Each row of a before or after table is a point. The points were changed in one or more steps. Then noise was added and the rows were shuffled. The steps act on how far a point lies along the listed directions, d1 being the first. Write out the steps. A step turns or swaps two directions, mirrors them in a line or flattens them onto one, adds a multiple of one to another, or multiplies one. Angles are multiples of 10 degrees, from the lower direction toward the higher: turns from -170 to 170, lines from 10 to 170 but not 90. Use the fewest steps. Two steps may share a direction if one is a turn and the other turns, adds or multiplies; they go together, in the order done. Otherwise the lowest direction goes first.

Directions:
(1): [ 53  10 -17]
(2): [ 16 -52  17]
Before:
[[ 27  44 -14]
 [-15 -14   7]
 [-58 -33  36]
 [-27  21 -17]
 [-25  29 -11]
 [ 39   0 -19]
 [ 43 -51  10]
 [ 61 -13   1]
 [ -8  49   7]
 [ 17  14 -15]
 [ 29  41 -27]
 [ 67 -44   0]
 [-27   7  15]]
After (13 x 3):
[[-81 -36  42]
 [  8  37 -20]
 [  0  26 -28]
 [ 34   2 -16]
 [ 33  58  -7]
 [ 58  50 -26]
 [ 33 -20  10]
 [-23 -16  13]
 [-14 -63  29]
 [-20   9  11]
 [ 11 -56  19]
 [ 62  46 -39]
 [ 28  15 -18]]
Steps: add -1 times d2 to d1

Directions:
(1): [-12  40 -32 -14 -51 -30]
(2): [ -7 -63 -36 -20  -4 -27]
(3): [ 35   4  39 -23   9 -55]
(4): [ -9   1 -11  67  14 -39]
(5): [ 60  14 -46   1  20   9]
(6): [ 37 -26  19  28 -56  13]
Before, 8 rows:
[[ 36   3 -51 -77 -36 -26]
 [ 16  -6 -40   4  38  17]
 [-23  36  20 -38  -4   5]
 [-36   4  -8 -43   9 -23]
 [-29 -70   5  35 -25  62]
 [-17 -41   0  72  27   7]
 [ 12 -22  18   3   5   1]
 [ 35 -22 -31 -60  38 -16]]
After:
[[ 26 -34 -39  40   6 -56]
 [  0  18   4 -23  29  44]
 [-22  39 -26 -24  13  13]
 [-11 -10  14 -22  12 -50]
 [-35  59  43 -47 -52  10]
 [ -3 -24 -16   0 -17   3]
 [-61   8   5 -57 -25 -23]
 [ 85 -31 -45  -9 -29 -28]]
Steps: turn d1 and d2 by -80 degrees; turn d3 and d5 by -140 degrees

Directions:
(1): [-43 -54 -11 -17  18 -16  28  45]
(2): [-27 -17  31  10   5 -19  39 -68]
(3): [  5  -7   4 -46 -38  60  35  -5]
(4): [ 18 -31 -73   0  21  13  -5 -37]
(5): [ 50 -25  29  35  40  29  27  16]
(6): [ 28 -59  19   3 -48 -19 -34  -5]
Before:
[[ 44 -50 -21  -5  23  50  48 -40]
 [  2 -56 -44  -9 -18 -12 -14 -15]
 [-26  22  13 -28 -43  19  12 -18]
 [ 55 -26  -7 -24  -5  69  10  56]
 [ 30  -8 -38 -26 -58  12 -53 -53]
 [-16  45   6  17  22 -34 -47 -28]
 [ 54  13  28  39  25 -13 -45  54]
 [ 20  14  18  34  19 -41 -22 -68]
 [ 21  28  62   4   9  26  45 -14]
 [ 40 -11  17  21 -24  -2  -7  33]
 [ 12 -28 -29  -6  -2 -26 -66 -45]
 [  7   8  -2  15  49 -37  16  49]]
After, 12 rows:
[[-37  10  10 -33 -38  14  20 -10]
 [ -2  -2  58  -3  18  17  61   2]
 [ 42  -4  26  29 -29  -3  -4   5]
 [-37  24  13  16  29 -47 -26 -35]
 [  6 -28 -22 -25 -52  -2 -25 -83]
 [ 28  33  -5  20  42 -25  -4  43]
 [ 78   6  10 -11 -15  74   1   8]
 [ 38 -62 -30 -13  26  49  48 -16]
 [-20 -30  17  24  34 -60   9 -50]
 [ -1 -39 -25  -6   1 -31 -57 -51]
 [ 59  28  48  52  19 -17 -35  -2]
 [ 14 -44 -50 -10 -21  -5 -28  -5]]
Steps: turn d1 and d2 by -60 degrees

Directions:
(1): [-51  15  11 -14 -51 -34  39  45  13 -34  -1]
(2): [-45  26  41  45  21 -49 -39 -13 -16  21  15]
(3): [ -7  62  11 -67  26   6 -23  -8  44   4   1]
(4): [ -7  56  13  19 -16  62  -3  -4 -52 -34  -6]
(5): [-28 -10 -18  -1 -57  32 -54  17  13  52 -14]
Before, 8 rows:
[[ 23 -18  21  70  51 -55   4 -32 -32  -1  14]
 [  1  19  20   9  -2  34 -49  -7 -25  33   3]
 [ 17  37  28  28  47  11  -8 -49 -32 -13   7]
 [-44  10 -11 -43  -9 -64 -36  41  45  38  -1]
 [-15  -5 -12 -68 -41 -38  10  54  40   5  18]
 [-32  15  26  70 -10 -11  15  14 -46 -37   7]
 [-32 -65 -14  18 -30 -39  21  38   4  13  20]
 [-17  -6  11  16  -3  -3 -36 -38 -32  15  13]]
After, 8 rows:
[[ -6  21  23  17   4  28 -54  -8 -30  38   6]
 [-26   0  22  25   1 -14 -47 -41 -32  19  17]
 [  7 -10  35  85  58 -69 -11 -38 -35  12  20]
 [-42  24  41  86  -3 -25   5  10 -51 -34  13]
 [-52  14  -5 -37  -7 -71 -41  44  45  43   3]
 [ -9 -12 -19 -75 -44 -27  14  58  41   3  22]
 [  5  44  37  37  53   4 -17 -54 -36  -9   9]
 [-33 -63 -13  19 -29 -37  24  38   3  15  23]]
Steps: multiply d2 by 1.6
